Each point is reached from the start by the listed moves, each made once or not at all, plus a little noise. Is the number of moves made odd or even? Then give how often each move was made.

Moves:
(1): [ 5.6 -0.2 -1.7]
(2): [0.0 6.4 0.3]
(3): [ 1.3 -0.7  5.6]
Start: [-0.3  1.3  0.3]
Points:
[6.6 0.1 4.0] => even (1, 0, 1)
[ 5.0  1.5 -1.3] => odd (1, 0, 0)

Moves:
(1): [ 7.5 -1.0  0.2 -0.4 -1.2  0.2 -0.8 -0.4  1.0 -0.4 -0.9  1.0]
(2): [ 0.7  5.4  0.5 -0.1  0.8  0.1  0.6 -1.0 -0.5 -0.1  0.4  0.2]
(3): [ 0.0  0.0  5.0 -0.4  0.4  0.1  0.6  1.7  0.7 -0.5 -0.4  0.4]
(4): [ 0.2  1.0  0.4  5.7  1.1  0.3 -0.3  0.9  2.1  0.4 -1.2 -0.3]
(5): [ 0.6 -1.5 -0.3 -1.2  4.9  1.5  0.5  0.8 -0.3  0.2  0.1 -0.5]
(6): [ 0.1  0.2  0.0  0.2 -2.1  7.2 -1.3 -1.0 -0.4  1.0  1.4 -0.2]
(7): [ 0.5 -0.3 -0.7 -0.1 -0.8  0.6  6.8  0.5  2.2  0.9  0.3  0.6]
(8): [-0.2  1.2 -1.3 -0.7 -0.3  0.6 -0.4  4.9  0.3 -0.4 -0.7  0.6]
(9): [-0.6  1.0 -0.5 -1.8  0.2  0.3 -1.0 -0.4  5.4  0.6 -0.2 -0.8]
(10): [ 0.3 -0.2  0.2 -0.1  0.1 -0.3 -0.5  0.6 -0.6  5.8 -0.4 -0.7]
(11): [ 0.6 -0.3  0.7 -0.3  0.6 -1.4 -0.3  0.6  1.3  0.2  5.7  0.4]
Start: [ 0.6  2.3 -1.0 -1.7  0.0  1.1 -0.1 -1.3 -0.9  1.5 -3.2 -3.1]
Points:
[ 9.4  7.7  3.3 -6.8  3.9 10.0 -2.2  3.4  6.7  2.3  2.5 -0.9] => even (1, 1, 1, 0, 1, 1, 0, 1, 1, 0, 1)
[ 2.1  8.6 -1.4  1.8  4.7 10.7 -1.8  4.3 -0.3  8.2 -4.0 -4.1] => even (0, 1, 0, 1, 1, 1, 0, 1, 0, 1, 0)
[ 8.9  1.6 -0.8  3.7 -3.4  8.9  3.4 -0.6  3.9  9.4 -4.0 -2.7] => odd (1, 0, 0, 1, 0, 1, 1, 0, 0, 1, 0)
[ 0.6  2.4 -2.8 -3.1  2.7 10.9 -1.0  4.0 -0.9  2.3 -2.3 -3.3] => odd (0, 0, 0, 0, 1, 1, 0, 1, 0, 0, 0)
[ 2.4  8.1  4.2  3.4 -0.7  8.5  6.2  0.4  2.7  9.5 -3.0 -3.6] => even (0, 1, 1, 1, 0, 1, 1, 0, 0, 1, 0)
[ 1.6  4.6  3.3  2.6 -1.5  9.9  4.6  6.0  3.0  8.7 -4.4 -2.4] => even (0, 0, 1, 1, 0, 1, 1, 1, 0, 1, 0)
